Rows are points. Each copy is the shape, with its points in the same order, turned, moved and blurred by noise. Is it also mirrored, or only turned?

Shape (8 x 3):
+0.30; -0.39; +0.05
-0.01; +0.87; +0.20
+0.10; -0.32; -0.26
-0.62; -0.09; +0.32
+0.28; -0.30; -0.38
+0.26; -0.21; -0.39
+0.25; +0.16; +0.00
+0.30; +0.26; +0.05
Copy 1, 8 rows:
+0.28; -0.18; -0.34
-0.28; +0.51; +0.66
+0.13; -0.49; -0.14
-0.73; -0.03; -0.23
+0.28; -0.49; -0.06
+0.28; -0.47; +0.03
+0.15; +0.07; +0.18
+0.19; +0.17; +0.21
Copy 1 is: mirrored
Copy 2:
+0.19; -0.50; -0.10
+0.19; +0.81; +0.18
-0.11; -0.34; -0.30
-0.53; +0.05; +0.47
-0.01; -0.40; -0.49
+0.05; -0.34; -0.43
+0.24; +0.01; -0.21
+0.33; +0.19; -0.13
Copy 2 is: only turned
Copy 3, 8 rows:
+0.62; -0.32; -0.01
-0.15; +0.90; -0.07
+0.32; -0.34; -0.13
+0.06; -0.04; +0.72
+0.24; -0.45; -0.45
+0.28; -0.37; -0.34
+0.22; +0.12; -0.27
+0.24; +0.33; -0.23
Copy 3 is: only turned
Copy 4:
-0.31; +0.43; -0.15
+0.63; -0.32; +0.51
-0.22; +0.14; -0.35
-0.54; -0.38; +0.49
-0.15; +0.20; -0.43
+0.01; +0.16; -0.49
+0.21; +0.14; +0.03
+0.33; +0.16; +0.12
Copy 4 is: mirrored

Shape, 8 rows:
-0.39; +0.65; +0.08; -0.19
+0.09; +0.03; -0.17; +0.67
-0.46; +0.07; +0.29; -0.16
-0.40; -0.16; +0.47; +0.21
-0.45; -0.14; +0.00; -0.03
+0.34; -0.13; +0.06; -0.15
+0.01; +0.46; +0.78; -0.22
-0.17; +0.30; +0.19; +0.64
Copy 1, 8 rows:
-0.08; +0.59; +0.01; -0.33
+0.37; -0.19; +0.04; +0.40
-0.49; +0.13; -0.05; -0.22
-0.51; -0.08; +0.08; +0.19
-0.32; -0.05; -0.33; -0.07
+0.09; -0.48; +0.13; -0.35
-0.39; +0.23; +0.70; -0.39
+0.05; +0.20; +0.23; +0.45
Copy 1 is: only turned
Copy 2:
+0.58; -0.46; +0.32; -0.29
-0.39; -0.25; -0.03; +0.36
+0.11; -0.18; +0.52; -0.50
-0.21; -0.08; +0.69; -0.19
-0.17; -0.27; +0.24; -0.47
+0.04; +0.35; -0.06; -0.17
+0.63; +0.20; +0.72; -0.08
-0.10; -0.41; +0.39; +0.37
Copy 2 is: mirrored
